Each point is reached from the start by the listed moves, each made 0, 1 or 2 times, or once backwards (-1), plus a little noise. Say if it took an odd or an even number of moves. Then give how often each move was made.
In the rows, zero is written as 128.

Moves:
(1): [154 128 123 120 123]
(2): [124 159 120 122 115]
(3): [125 134 145 123 131]
Start: [131 125 119 128 125]
Points:
[152 180  82 111  93] -> even (1, 2, -1)
[ 88 200 141 112 111] -> odd (-1, 2, 2)
[185 117  93 118 112] -> odd (2, 0, -1)
[191  87 102 125 127] -> even (2, -1, -1)

Moves:
(1): [139  98 129 133 126 130 135 114 119 119 140 131]
(2): [153 134 130 122 132 122 123 136 125 123 137 122]
(3): [114 126 156 114 125 121 139 126 102 137 140 115]
(4): [117 137 138 142 123 131 122 119 123 119 130 109]
(5): [137 140 134 128 139 114 145 144 119 110 119 147]
(6): [127 133 106 110 128 153 143 140 123 123 123 117]
(7): [124 137 119 131 156 125 143 110 138 121 148 129]
(8): [126 125 113 146 122 123 124 153 106 130 146 142]
(9): [124  99 138 120 151 126 121 159 145 126 125 107]
Start: [113 114 122 128 132 142 129 118 126 134 122 138]
Points:
[149 116 121  83 209 162 203 148 129  55 118  96] -> even (1, 1, 0, 1, 2, 2, 1, -1, 1)
[118 118 124 141 120 113 194 130  41 117 139 224] -> even (1, -1, 1, -1, 2, 0, 0, 1, -1)
[114  99 118 232  98 124 132  64  87  84 146 192] -> even (2, -1, -1, 2, 1, -1, 0, 1, -1)
[139  66  96 118 240 132 176 193 132  83 183 116] -> odd (1, 1, 0, 0, 1, 1, 2, 1, 2)
